Each row is a point. The ring and each string are closed loops that go straight from each point to the next, and from the last back to the first. Before rounding, they use only three directions, however many columns there are. How many times does the string pass through the ring? Passing back the other way cancels.

Ring (9 x 4)
[[ 13  29 -26  25]
 [-20  52 -46  24]
 [-46  51 -37  13]
 [-52  27  -3   4]
 [-40  -5  37   1]
 [-15 -31  63   2]
 [ 16 -43  70   3]
 [ 40 -27  40  10]
 [ 32   5   0  20]]
String (12 x 4)
[[-25  18   0  -1]
 [-47  36 -14  25]
 [-68  72 -54  52]
 [-40  82 -80  32]
 [-10  60 -63   1]
 [ -8  32 -25   0]
 [-20  27 -14  11]
 [-14  20  -8  -5]
 [-35  17   6  18]
 [-76  15  25  34]
 [-63   8  27   1]
 [-46  15  10 -17]]
Times through: 2

Ring (9 x 8)
[[ 51   4 -18  70 -34  43  21 -19]
 [ 50  24  -9  54 -18  30  -8 -14]
 [ 49  34  -5  23   4   5 -34  -5]
 [ 43  32   0 -25  31 -30 -53   9]
 [ 35  22   6 -48  39 -44 -48  17]
 [ 25   1  11 -54  32 -42 -23  20]
 [ 29 -18   0 -21   7 -17  11   9]
 [ 41 -21 -15  22 -16  12  29  -5]
 [ 49 -13 -21  55 -30  34  32 -15]]
String (14 x 8)
[[ 21  20  22 -75  50 -59 -51  27]
 [ 50  38  -8 -65  62 -66 -84  19]
 [ 13  34  39 -33  24 -23 -40  18]
 [ 31  42  19 -23  28 -24 -54  12]
 [ 79  51 -39 -24  52 -47 -93   2]
 [ 81  40 -45 -29  52 -51 -86   3]
 [ 44  13  -8  -7  14 -15 -24   3]
 [ 21  10  21 -22  13 -16 -14  12]
 [ 59   8 -29 -38  39 -46 -43   9]
 [ 46  -7 -19 -74  51 -67 -38  21]
 [ 10 -18  22 -71  31 -48  -3  27]
 [-12 -12  53 -44   6 -17  17  24]
 [  8  -2  33 -29   8 -14   3  16]
 [ -3   2  47 -44  15 -22  -3  23]]
Times through: 0

Ring (7 x 11)
[[ 20  20  -2  26  10 -24  -1  47 -13 -26 -14]
 [ 31  21   8  15  14 -55 -16  40 -15 -15  -4]
 [ 21   4  14 -10  -2 -38 -10  10   3  -6  -1]
 [ -5 -14  14 -26 -17  12   9 -11  16 -12  -2]
 [-21 -21   7 -25 -26  49  25 -15  23 -20  -9]
 [-16 -13  -6  -2 -28  59  34   1  24 -26 -26]
 [  7  10  -9  23  -7  14  16  34   2 -28 -25]]
String (20 x 11)
[[ 13  21  -3  30  16 -14   1  54 -21 -34 -11]
 [ 36  33  -4  41  20 -51 -11  64 -23 -25 -15]
 [ 31  17  -1  20  -1 -38  -5  34   0 -12 -19]
 [ 13   9   6   6   3 -17  -1  27  -5 -20  -7]
 [ 16  15  13   6  17 -37 -12  35 -19 -22   6]
 [ 50  23  16   7  14 -95 -32  32 -11   1   1]
 [ 42  10  10  -2  -8 -66 -17  11  12   7 -12]
 [ 16   1   8  -5 -10 -19   0   9  10  -9 -10]
 [ -2  -2  12  -9  -1   3   4  13  -2 -22   1]
 [-13 -11  20 -27  -3  13   5  -2   1 -20  11]
 [-23 -28  20 -45 -25  38  17 -30  24 -12   5]
 [-33 -31  15 -42 -29  63  28 -30  26 -19   0]
 [-29 -20  10 -25 -18  57  26  -9  14 -27  -2]
 [-12 -10   4 -10 -15  34  20   4  12 -24 -10]
 [  0 -10  -5  -3 -31  32  25  -2  29 -14 -28]
 [-12 -16 -15   2 -44  69  43  -6  40 -20 -42]
 [-11  -9 -17  12 -34  64  41   8  29 -26 -40]
 [  9   1 -15  18 -28  26  26  16  25 -18 -40]
 [  6   3  -1   6  -9   7  12  19   6 -21 -16]
 [ -1  10   0  15   7  10  10  37 -12 -34  -8]]
Times through: 2
String (22 x 11)
[[ 17  12  -7  22  -7  -5  10  32   4 -21 -25]
 [ 33  25 -11  39   2 -31   1  51  -5 -20 -29]
 [ 33  34  -2  40  25 -51 -13  67 -29 -29 -10]
 [ 24  26   6  24  25 -46 -14  55 -28 -27   0]
 [  6  10  10   5  13 -14  -3  33 -17 -27   3]
 [ 12  12  11   5  13 -27  -7  32 -15 -23   3]
 [  7   7  11   0   8 -17  -4  26 -11 -23   3]
 [  8   4   8  -1  -1  -9   2  18  -1 -19  -5]
 [ 23   4   7  -3 -11 -30  -3  10  12  -5 -12]
 [ 30  -2  15 -20 -17 -48 -11  -9  21  10  -8]
 [  7 -13  22 -36 -16 -19  -4 -19  19   1   4]
 [-15 -17  21 -35 -10  17   7 -13   9 -16  10]
 [-13 -11  13 -19  -8  23  12   1   6 -22   1]
 [ -5  -7   6 -10 -13  18  13   4  11 -19  -9]
 [ -3  -6   4  -7 -14  18  14   6  12 -19 -12]
 [-14 -10   5 -11 -15  37  20   3  11 -25  -9]
 [-37 -22   2 -18 -23  82  38  -6  17 -35 -10]
 [-30 -22 -10  -6 -39  91  48  -8  33 -30 -31]
 [-15 -14 -18   8 -41  76  46   1  36 -25 -44]
 [-12  -4 -15  16 -24  60  37  18  18 -33 -34]
 [-10   3  -3  12  -3  33  20  29  -3 -36 -14]
 [  0   3   2   6  -2  11  11  24  -2 -27 -10]]
Times through: 2

Ring (7 x 14)
[[ 15   3   1  51  68  26 -15  33   1   4 -20  22  -9 -19]
 [ -6  16  11  40  63  35  -8  31   7  -8 -15  18 -13 -28]
 [-38  21  34 -11  34  31   7   4  17 -19  -5   3 -14 -18]
 [-45  13  33 -42   3  10  15 -28  23 -15  -1  15 -11  20]
 [-24  -5  21 -45  -6 -11  11 -40  19  -1  -4  24  -5  48]
 [ 15 -27  11 -18  17 -14  -4 -20   6  17 -14  11   1  40]
 [ 41 -28   1  31  56   2 -19  17  -5  23 -23   6   1   7]]
String (25 x 14)
[[-29  39   1  47  52  37  -1  24  17 -19  -9  55 -20 -16]
 [  5  15  10  61  83  45 -15  51   2  -6 -19   9 -13 -49]
 [ 17   8   2  68  83  37 -19  50  -1   2 -22  17 -11 -38]
 [ 29 -12  12  45  78  28 -20  41  -6  10 -23  -9  -4 -34]
 [ 35 -17   9  45  76  23 -21  38  -7  15 -24  -8  -3 -27]
 [ 53 -24  -4  65  84  18 -28  45 -11  23 -29   3  -1 -21]
 [ 42 -16 -16  62  66   7 -22  29  -4  21 -25  34  -3   6]
 [ 11  -2  -7  31  39   4  -8   5   7   8 -16  44  -7  21]
 [ 13 -11  12  16  47  11 -10  11   3   9 -17   6  -4   0]
 [ 47 -30  10  40  75  15 -24  35 -11  23 -27 -17   1 -20]
 [ 69 -37   0  68  95  19 -34  54 -18  30 -33 -17   3 -32]
 [ 29  -4 -15  63  64  13 -19  29   0  13 -22  42  -7   2]
 [ 11   7 -11  53  55  16 -12  22   6   4 -17  48 -10   4]
 [ 24   9 -10  85  88  36 -22  54  -2   4 -24  32 -11 -34]
 [ 12  16   2  78  91  46 -19  58   0  -4 -22  19 -13 -50]
 [-17  34   1  61  68  43  -7  39  11 -16 -13  43 -19 -32]
 [-31  31   2  27  36  25   3   7  19 -16  -7  55 -18   3]
 [-15  10  19  11  43  24  -2  11  11  -7 -11  14 -11 -10]
 [-14   9  35   9  59  39  -4  26   7 -11 -13 -18 -10 -41]
 [-25  16  43   5  61  48  -2  30   9 -18 -11 -27 -12 -54]
 [-47  35  43   4  54  54   5  25  17 -30  -6 -10 -18 -53]
 [-30  20  44   3  60  49   0  29  10 -20 -10 -25 -14 -55]
 [-12   6  39   5  61  40  -5  28   5 -10 -14 -28  -9 -46]
 [-11   5  18   5  38  18  -2   5  10  -4 -11  14  -9  -2]
 [-25  21   7  15  32  19   3   1  17 -11  -8  44 -14   8]]
Times through: 1

Ring (7 x 14)
[[ 36  21  18  -4  31  -2  -5 -13 -35 -15  16  -5  19  41]
 [ 64  21  -6 -17  34  -3 -25   7 -25 -22  21 -12  37  35]
 [ 47  17 -11 -12   5   5 -36  21   0 -34  22 -16  18   3]
 [-12  22  19  12 -40  14 -26   7  19 -47  28 -13 -32 -23]
 [-44   4  26  27 -52  24  -6   5  23 -38   1  -8 -54 -46]
 [-30 -17  14  24 -25  25  10   9   7 -18 -32  -3 -36 -43]
 [  7   4  20   9  14   8   8  -9 -24 -12  -8  -2  -3  12]]
String (31 x 14)
[[  6 -10 -15   6 -26  22 -22  35  23 -32 -15 -13 -15 -49]
 [-47  22  31  25 -72  22 -24   5  37 -56  30 -13 -63 -48]
 [-76  38  61  36 -87  21 -17 -17  35 -63  49 -10 -85 -39]
 [-49  38  57  27 -52  12 -10 -24  10 -49  45  -7 -58  -8]
 [-14  20  30  14 -23  11 -10  -8   1 -34  21  -8 -28  -5]
 [-12 -13   0  15 -26  23  -6  21  15 -25 -22  -8 -26 -45]
 [-27 -35 -10  22 -36  34   2  34  26 -20 -51  -6 -37 -76]
 [-50 -45  -4  33 -47  40  14  33  30 -16 -67  -3 -53 -92]
 [-11 -31 -10  17 -19  28   4  29  13 -14 -48  -6 -22 -57]
 [  0   0   9  10 -10  15  -6   8   0 -23  -7  -7 -14 -17]
 [-24   8  33  20 -18  14   6 -11  -6 -24   1  -3 -31  -9]
 [-39   6  46  28 -14  15  21 -23 -15 -16  -7   2 -39  -3]
 [-10 -23  12  18   8  19  24   2 -18   0 -45   1 -14 -17]
 [ 11 -19   1   9  17  15  12   9 -18  -3 -37  -2   1 -10]
 [ 18  -6   0   4   9  12  -3  11 -10 -15 -16  -6   2  -8]
 [ 11  13  19   6   5   7  -5  -5 -16 -22   8  -6  -3  11]
 [  9  37  44   6  12  -3  -2 -31 -32 -25  38  -4  -4  46]
 [ 36  41  39  -4  39 -11  -2 -34 -49 -17  40  -4  21  72]
 [ 61  19   5 -14  50  -6 -10  -7 -42 -10  14  -7  40  53]
 [ 71 -10 -30 -18  44   5 -16  28 -22  -7 -21 -10  45  11]
 [ 35   8  -2  -5  15   6 -15  10 -13 -21   4 -10  14   8]
 [ 26  34  25  -2  10  -2 -18 -13 -20 -30  38  -9   6  35]
 [ 60  41  12 -17  31 -10 -30  -8 -29 -30  49 -13  33  55]
 [ 95  20 -28 -31  45  -6 -42  24 -21 -24  24 -17  59  37]
 [ 92  -8 -53 -29  35   6 -40  50  -4 -19 -12 -18  55  -4]
 [ 44   2 -18  -9   8  10 -26  27  -1 -25  -1 -13  18  -8]
 [ 20  14   6   1  -4   8 -20   9  -2 -30  14 -11  -1  -1]
 [ 19  37  19  -2 -14   3 -33  -1   1 -44  47 -14  -6  13]
 [ 13  43  20   0 -27   4 -41   1  11 -53  57 -17 -14   6]
 [  9  24   3   2 -36  13 -40  19  24 -51  34 -17 -18 -23]
 [ 11  -5 -17   3 -28  21 -30  36  26 -37  -6 -15 -13 -47]]
Times through: 3
String (27 x 14)
[[-63 -41   8  39 -52  40  20  23  28 -17 -63  -1 -63 -89]
 [-27 -41  -7  24 -25  33  14  29  15 -10 -63  -3 -33 -69]
 [  0 -14  -1  11  -8  19  -1  17   2 -17 -26  -6 -13 -30]
 [ -7   4  20  14  -9  13   0  -2  -6 -22  -3  -5 -19  -9]
 [-21  15  42  20  -6   9  12 -23 -19 -19   6  -1 -26  10]
 [ -8   7  37  16  13   7  20 -24 -32  -8  -6   2 -12  21]
 [ 21  -5  11   5  30   7  13  -5 -32  -2 -21  -1  11  17]
 [ 35 -13 -12  -2  24  11  -2  18 -17  -7 -27  -6  18  -3]
 [ 17  20  22   3  10   3  -7 -10 -20 -23  18  -6   1  23]
 [ 27  50  48  -2  27 -12  -7 -39 -44 -25  54  -5  11  72]
 [ 67  52  31 -18  58 -20 -15 -33 -58 -19  56  -7  44  95]
 [ 83  42   9 -25  60 -17 -24 -14 -50 -18  46 -10  56  81]
 [ 88  31  -8 -28  54 -12 -31   3 -38 -20  34 -13  57  61]
 [ 85  -2 -39 -25  41   3 -32  36 -15 -16  -7 -15  53  12]
 [ 47   4 -15 -10  14   7 -24  22  -6 -23   1 -13  21   0]
 [ 16  23  17   2  -3   5 -18  -2  -7 -32  25 -10  -4  11]
 [ 29  43  21  -6  -4  -2 -34  -6  -7 -43  55 -14   3  28]
 [ 41  33  -2 -12  -9   3 -47  16   8 -47  45 -19  10   7]
 [ 39   8 -25 -10 -18  13 -46  40  23 -43  14 -20   6 -30]
 [  1  31  13   4 -40  11 -39  11  23 -54  43 -17 -24 -18]
 [-28  49  48  16 -49   8 -27 -17  14 -57  63 -12 -45   0]
 [-11  22  26  12 -27  11 -16  -3   6 -39  24 -10 -27  -9]
 [  6   2   3   7 -13  15 -13  14   5 -27  -3  -9 -12 -20]
 [-49  31  50  27 -55  15 -11 -17  16 -48  37  -8 -59 -19]
 [-77  16  50  39 -78  26  -3 -10  31 -49  17  -6 -82 -52]
 [-63 -29   8  36 -67  39   4  27  40 -30 -42  -6 -68 -92]
 [-70 -30  16  40 -64  39  13  19  34 -26 -46  -3 -72 -88]]
Times through: 3

Ring (7 x 14)
[[  0  20 -24  46  -4  40 -19  18  13  16  28 -29  -9  -7]
 [-15  25  -6  11   8 -12 -18  -3  21   2 -29 -15  11   3]
 [-15   8  12 -32  10 -56  -5 -17  16 -14 -71  15  28  10]
 [-20  -8   7 -19   1 -49   4  -6  28  -2 -56  18  21   8]
 [  0 -28  -5   0 -13 -10  11  13  16   7  -8  20   6  -1]
 [ 41 -36  -4 -14 -20  20  12  17 -27  -6  19  31   3  -9]
 [ 34  -8 -16  18 -15  47  -5  21 -21   2  39   0  -7 -11]]
String (25 x 14)
[[ 58 -55  10 -50 -23   0  23   9 -47 -22   1  59  14  -7]
 [ 66 -54   1 -33 -28  26  21  18 -52 -16  29  50   4 -12]
 [ 39 -29 -18  19 -24  51   6  29 -20   8  52  11 -11 -13]
 [  0  -3 -17  30 -10  23  -5  18  15  14  17  -8  -5  -5]
 [ 33 -12  -4 -10 -10  17  -1   9 -25 -10   8  15   6  -6]
 [ 34  -1 -10   5 -10  34  -8  12 -25  -6  21   2   1  -9]
 [ -8  36 -44  95  -6  83 -31  34  26  36  70 -62 -28 -12]
 [-29  36 -40  92  -3  58 -28  30  47  40  47 -60 -22  -7]
 [-14  13 -20  41  -4  20 -13  16  28  19  11 -23  -5  -3]
 [ 17  -1   1 -16  -2  -6  -5  -1 -12 -12 -19  12  14  -1]
 [-12  35 -23  49   3  32 -27  12  21  16  14 -39  -6  -4]
 [-27  46 -40  93   1  60 -34  26  44  37  44 -66 -21  -7]
 [-18  27 -35  77  -4  52 -23  27  36  32  42 -48 -18  -7]
 [ -6  16 -30  63  -8  51 -17  27  23  26  43 -35 -16  -8]
 [ 16  -4  -9   8  -8  17  -5  11  -5   1   8   3   2  -5]
 [ 63 -25   4 -36 -15  22   5   6 -57 -25  12  35  10 -10]
 [ 87 -45   2 -39 -26  42  14  16 -77 -27  38  48   4 -16]
 [ 42 -35 -12   4 -24  39  10  25 -25   2  40  21  -6 -12]
 [ -3  -9 -18  31 -12  21  -1  21  20  18  19  -6  -6  -5]
 [ 16 -21  -3  -7 -12   1   6  10  -4  -2  -3  19   7  -3]
 [ 35 -43   9 -41 -16 -15  18   5 -24 -16 -16  48  16  -3]
 [  9 -47  -5  -4 -21  -4  21  19  11   9   4  32   3  -3]
 [-17 -26 -20  40 -18  13   9  28  41  30  20  -1 -10  -3]
 [ -8  -8 -15  26  -9  10  -1  17  25  16   7  -4  -2  -2]
 [ 29 -28   6 -33 -12 -11  10   3 -20 -14 -16  36  15  -2]]
Times through: 5

Ring (8 x 14)
[[-18  63   0  31  -4  13  25  -9 -34  26  19  28  -4 -39]
 [ 24  10   7  -3   2  -7  17   0 -16  28   7  33 -19 -25]
 [ 56 -32  10 -29   8 -26  -5   3   7  17   3  28 -21  -7]
 [ 43 -16   4 -15   6 -26 -17  -5   9   5  13  19  -9  -6]
 [ 22   2   1  -9   6 -10 -28  -7  16  -8  22   1   8   1]
 [ -5  22   4 -21  10  29 -38   1  36 -23  32 -30  31  19]
 [-23  44   4 -10   7  43 -26   2  25 -17  34 -29  33  10]
 [-38  80  -2  32  -3  32  13  -9 -23  12  29   8  14 -30]]
String (30 x 14)
[[ 32 -19   7 -37  12   0 -43   2  41 -19  22 -17  15  22]
 [ 23  -8   9 -35  11  11 -28   7  33  -9  19 -13  12  16]
 [ -6  40  -3  16   0   4 -10 -12  -5   1  26   7  10 -16]
 [ -5  37  -1   9   2   8 -13  -9   1  -2  26   2  12 -11]
 [ 18  -3  10 -35  11  18 -26   9  32  -9  20 -15  13  15]
 [ -9  42  -1  12   1  11  -8  -9  -3   1  26   4  12 -14]
 [-43  76  -6  25   0  36 -18 -13   2 -14  40 -19  35  -9]
 [-39  50   7 -25  12  71 -42   9  48 -35  42 -59  53  30]
 [-43  57   7 -19  10  72 -32   9  38 -27  40 -51  49  22]
 [-10  25  11 -31  11  46 -24  11  34 -13  27 -30  27  18]
 [  2  20   8 -19   8  25 -14   5  18  -3  22 -10  14   4]
 [-15  53  -2  21  -1  13   3 -10 -15   9  25  12   7 -23]
 [ -1  33   2   4   2  11  -3  -4  -3   7  22   8   6 -14]
 [  4  22   7 -12   6  19  -6   3   8   5  19   1   7  -5]
 [-22  68  -4  38  -5  10  19 -14 -34  21  23  26   0 -39]
 [-36  95  -8  67 -12   6  43 -22 -64  38  22  47 -10 -64]
 [-23  82  -4  59 -12   0  53 -17 -69  49  14  59 -22 -68]
 [ 26   3  13 -19   5   4  19   9  -9  30   4  28 -19 -19]
 [ 37 -14  14 -32   8   0   6  11   5  21   4  20 -16  -7]
 [ 19   5   8 -19   7   6 -10   3  12   5  16   5   1  -2]
 [ 19  21   2  13  -1 -16  15  -8 -24  26  11  38 -17 -32]
 [ 37   1   4   4   0 -29  16  -6 -23  31   5  46 -27 -31]
 [ 41  -5   4   0   1 -32  10  -6 -17  27   5  43 -25 -27]
 [ 68 -38   8 -20   5 -46   3  -2  -6  26  -1  45 -33 -18]
 [ 87 -68  13 -47  11 -48 -14   6  17  17  -4  34 -31   1]
 [ 60 -51  16 -60  16  -9 -28  14  40  -2   7  -1  -6  21]
 [ 30 -14  11 -35  11   5 -21   8  26  -2  15  -3   3  10]
 [ 10  26  -2  15   0 -12  -4 -13 -11   9  20  21  -2 -21]
 [ 22  15  -7  19  -1 -32 -15 -20  -9   3  22  24  -3 -20]
 [ 18  17  -8  19   0 -30 -26 -22  -1  -6  26  15   5 -14]]
Times through: 4

Ring (6 x 14)
[[ -4  19  24  30 -16   4  18  -5  37  11  -2  -1 -28 -13]
 [  9  -4  41  40  19 -24  21 -18  22   1  17   7  -4  60]
 [  9 -22  11  -6  35 -26   0 -13 -11 -14  30   6  20  60]
 [  3 -20 -26 -44  23 -11 -15   0 -26 -17  24  -2  26  11]
 [-12   6 -31 -43 -13  16 -14   9  -3  -6   6  -7  -5 -56]
 [-12  23   6   6 -25  16   7   2  31   8  -4  -4 -31 -47]]
String (26 x 14)
[[ 10 -30  21  -9  50 -34  -3 -19 -17 -20  41  12  25  87]
 [ 10 -30 -23 -38  35 -23 -12  -3 -33 -20  29  -2  38  39]
 [  7 -20 -29 -36  19 -13 -10   2 -24 -14  19  -6  29  10]
 [  7 -29 -34 -51  31 -17 -18   1 -37 -21  28  -3  38  22]
 [  1 -25  -2 -38  40 -20 -16 -11 -24 -23  38   8  22  47]
 [  1 -14   5 -18  25 -15  -6  -9  -8 -14  27   5  10  33]
 [  4 -11 -13 -18  12 -10  -3  -1  -9  -8  15  -4  14   8]
 [ 10 -22 -25 -27  22 -17  -6   0 -23 -12  19  -6  32  21]
 [ 14 -28  18   1  44 -35   3 -17 -12 -15  34   8  26  83]
 [ 14 -22  39  25  43 -37  13 -23   3 -10  32  11  15  95]
 [  8 -11  -8  -5  12 -14   4  -3  -4  -5  12  -4  15  17]
 [  4  -4  11   9  10 -12   8  -7   9  -2  13   0   1  22]
 [  3   7  56  51  10 -17  24 -20  38   6  14  10 -22  50]
 [  4  14  58  66  -1 -13  33 -18  49  13   4   7 -29  39]
 [  4  11  20  36 -10  -5  22  -6  31  11  -3  -4 -16   3]
 [  2   4   0   7  -5  -3   9  -1  13   3   3  -5  -4  -7]
 [ -2   8  13  13  -4  -2  10  -5  21   3   6  -1 -13  -2]
 [ -1   6   8  10  -4  -2   9  -4  18   3   5  -2 -10  -4]
 [  4   6  -4  11 -10  -2  12   1  15   6  -2  -8  -4 -14]
 [  2  18  41  54 -12  -5  29 -11  45  15  -3   1 -29  11]
 [  1  16  65  67   0 -12  32 -21  52  12   6   9 -34  42]
 [  2   3  35  31   8 -13  17 -14  25   3  12   5 -13  33]
 [  2  -3   2  -1   7  -8   4  -4   5  -3  12  -2   2   9]
 [  8 -11 -10  -6  11 -13   3  -2  -5  -5  12  -5  16  15]
 [  5  -8  18   8  19 -17   7 -11   6  -6  20   4   3  38]
 [  8 -18  38  13  40 -30   6 -22   3 -12  34  13   8  82]]
Times through: 0
